Rows are points. The points of each table are mixes of a few directions, plus a little noise. How many directions does each table use, and how many do they share? Where both have some left over, give the other angles between the two spaces (their principal angles), to ten degrees, smallest first.

First (5 x 3)
-0.23; 0.25; -0.28
-0.17; 0.15; -0.18
0.19; 0.18; -0.08
0.10; -0.99; 0.81
0.11; 0.40; -0.28
Second (4 x 3)
-0.61; -0.54; 0.21
-0.44; -0.16; -0.01
0.41; 0.45; -0.21
0.64; 0.25; 0.01
Directions: first 2, second 2, shared 2

First (6 x 4)
-0.60; 0.75; 0.17; 0.12
0.65; 0.09; 0.28; 0.33
0.23; -0.53; -0.20; -0.16
0.21; -0.52; -0.20; -0.17
0.34; -0.34; -0.07; -0.03
-0.83; 0.57; 0.00; -0.07
Second (7 x 4)
0.42; -0.42; 0.20; -0.22
-0.52; 0.16; -0.32; 0.01
-0.44; 0.81; -0.15; 0.50
0.61; 0.61; 0.50; 0.58
0.16; -0.50; 0.02; -0.33
-0.24; -0.16; -0.19; -0.17
0.02; -0.51; -0.08; -0.37
Directions: first 2, second 2, shared 1; angles 30

First (6 x 6)
-0.17; -0.04; 0.08; 0.04; -0.17; -0.32
-1.08; -0.24; 0.54; -0.61; -0.68; 0.01
0.21; 0.05; -0.10; 0.08; 0.16; 0.11
0.66; 0.15; -0.33; 0.64; 0.28; -0.68
0.60; 0.13; -0.29; 0.10; 0.49; 0.57
-0.21; -0.05; 0.11; -0.26; -0.07; 0.32
Second (9 x 6)
-0.12; 0.14; -0.03; -0.04; 0.03; -0.15
-0.72; 0.96; -0.22; -0.39; 0.28; -0.68
-0.08; -0.01; 0.04; 0.13; -0.12; -0.42
0.63; -0.59; 0.07; -0.05; 0.11; 1.41
-0.44; 0.50; -0.10; -0.12; 0.05; -0.68
0.26; -0.36; 0.09; 0.17; -0.13; 0.15
-0.06; -0.08; 0.06; 0.22; -0.20; -0.58
0.47; -0.49; 0.08; 0.04; 0.02; 0.89
0.06; -0.08; 0.02; 0.03; -0.03; 0.05
Directions: first 2, second 2, shared 1; angles 80

First (8 x 9)
-0.01; 1.07; 0.20; 0.06; -0.44; -0.22; 0.77; 0.08; 0.83
0.40; -0.27; 0.42; 0.16; 0.46; 0.39; -0.37; 0.15; -0.85
-0.62; -0.34; 0.17; 0.28; 0.60; 0.20; 0.19; -0.10; 0.08
-0.29; -0.40; 0.13; -0.78; 0.29; -0.30; 0.40; -0.59; 0.02
0.33; -0.49; -0.43; -0.16; -0.26; -0.23; -0.76; 0.09; -0.29
0.46; 0.47; 0.37; -0.04; -0.13; -0.44; -0.02; 0.21; 0.24
0.17; 0.24; -0.34; 0.47; -0.38; 0.46; -0.23; 0.32; -0.19
-0.44; -0.28; -0.52; 0.01; -0.15; 0.14; 0.01; -0.15; 0.14
Second (8 x 9)
-0.32; -0.55; 0.12; -0.38; 0.65; 0.36; 0.54; -0.43; -0.47
-0.70; 0.03; 0.09; -0.17; -0.03; 0.50; -0.14; -0.25; 0.00
0.61; -0.20; -0.22; 0.15; -0.15; -0.50; -0.56; 0.38; -0.04
-0.16; -0.41; -0.45; 0.07; 0.33; -0.10; 0.31; 0.26; 0.19
-0.42; 0.48; -0.06; 0.24; 0.01; 0.55; 0.59; 0.18; 0.28
-0.43; -0.10; -0.09; -0.17; 0.14; -0.34; 0.61; -0.36; 0.51
0.60; -0.06; 0.26; -0.07; -0.20; -0.20; -0.66; -0.06; -0.47
0.81; 0.78; 0.32; 0.33; -0.76; -0.27; -0.69; 0.27; -0.01
Directions: first 5, second 5, shared 3; angles 30, 80
